Each row is a point. A path goes straight from each point to the next, and from the last back to the first. The post is the endless flat space through its rows: a point in 2 columns, a line in 3, a plane in 4, and so on, so that a path can go around it. How many times does the path go around the post? Going back the other way cancels.

Post:
[[ 34  34   9]
 [-20  -4  32]]
Path:
[[ -9  37  58]
 [ -7 -15  50]
 [  4 -21  30]
 [  2 -25  13]
 [-32 -22  -3]
 [-26  45  11]
 [ -7  21  46]
 [ 40  -2  37]
 [ 34 -13  -1]
 [  4 -16 -29]
 [-31  28  25]
 [  7  32  34]
 [ 39  27  43]
 [ 17 -10  10]
 [ 16  15   3]
 [-25  23  18]
 [-22  17  43]
 [ 26  -3  60]
 [  4  -8  26]
 [  3   1   7]
 [-51  26   8]]
Times around: 4

Post (5 x 6):
[[ -8   3 -13   9   2  16]
 [  6   9 -12  25   2  45]
 [  7  35  -3 -26  -2  -9]
 [ 10   0   5  -8  -6 -18]
 [ -3 -12  19 -14 -26   1]]
Path:
[[ 20  16  17 -34 -43 -15]
 [  2  12  15 -16 -30 -26]
 [ -8  38  21 -14 -11  18]
 [-12 -14  16   5   4  42]
 [ 21   5 -21   1  11  19]
 [ 37   6 -12 -29 -24 -28]
 [ 18  15  -9 -12 -19 -17]
 [ 26  33  18  -2 -30  20]
 [  5   3  28  19  -1   5]
 [-10   3 -19  32  16  60]
 [ 21  21 -24 -15  12   6]
 [ 27   1  10 -23 -24 -35]
 [  7  21  -6  12 -21  32]
 [  9  12 -31   1   6 -30]
 [-21 -20  -3  31 -16  30]
 [  5  20  38   2  -6  10]
 [-11 -45   9  20  -1  17]
 [ -8  16 -26   2   1  42]
 [ 14   1  -6 -12 -18  -9]
 [ 12  19   7   0 -25 -20]
 [ -1  42  21   4   0  15]
 [-20  -7  -3  31  36  25]
 [ 24  -7   4 -14 -10  13]
 [ -3   9 -15 -35  -8   2]
 [  7  -5 -16   7 -12  10]
 [ 13  13 -19   8 -15  -9]
 [  7  21   1   9  -5  15]
 [-29  36  -7   8   4  29]
 [ -7   8  15 -10  -8  36]
 [ 12 -20  13 -15 -14  -6]
 [ 20  -1  -3 -40 -34 -22]]
Times around: 5

Post (8 x 9):
[[ 12  13   5   8   5   2   0   9  -6]
 [ 31   1  -9   7  12 -36  -9  15  -9]
 [  0  13   3   8  13  -8 -10 -14  -4]
 [ 13  -7 -49  -3   3  17   8  -8  17]
 [ -9   2  13 -14   1 -13  -6  19 -10]
 [ 12   1  -7  -6   1 -17  23  -9  -1]
 [-45  14  53   3 -13 -10  -7  13   8]
 [ -1 -18  10 -33 -13   7  -4  -1   8]]
Path:
[[-36   1 -25 -14   4   7  31  -2 -16]
 [ 24  11  -9  15   8 -16 -18  20 -21]
 [ 33  15  -5 -26  11  -2 -15 -11  -6]
 [ 32  -8  18 -14 -14 -11  27  43  33]
 [ 14  -2 -29  12  21  18  -1 -18   2]
 [ 16 -12  16 -12   1   1 -24 -16 -14]
 [ 14  23  19  18  -8  -6 -26 -22 -24]
 [ 33   8 -18  -8  20 -39   2  -1 -13]
 [ 12   9  11   6  17   6  -3   6  31]
 [-13  13  -4  -3   6  24   9  -1  12]
 [ 18  -4  -5 -48   6   9 -21 -19  16]
 [ 21 -20   3 -33   2  -4   5   9   7]
 [-15 -24 -22 -35   8  20  -6  12 -17]
 [ 15  21  18  14  -6  17 -24 -16 -29]
 [ 22  14   8   8   6 -43  -5 -10  -4]
 [ -6  24  53   0  17   1   6 -20  25]
 [-32 -10  14  -4 -13 -27  18   9  23]
 [-22 -13  27  -1 -14  -2 -23 -33  -2]
 [-38   2 -21  -6  -4  15  -6   3 -15]
 [-27  -5  10  12  10  -5   2  -3  -2]
 [ 25 -21  35  -1 -25  10  -8  -7 -12]
 [ 60  18   9  19   2 -25 -38 -34  -9]
 [  3  -1 -24 -26  -8   7  43  32  24]
 [-33   0  28 -15  -4 -23  28  21   2]]
Times around: 4
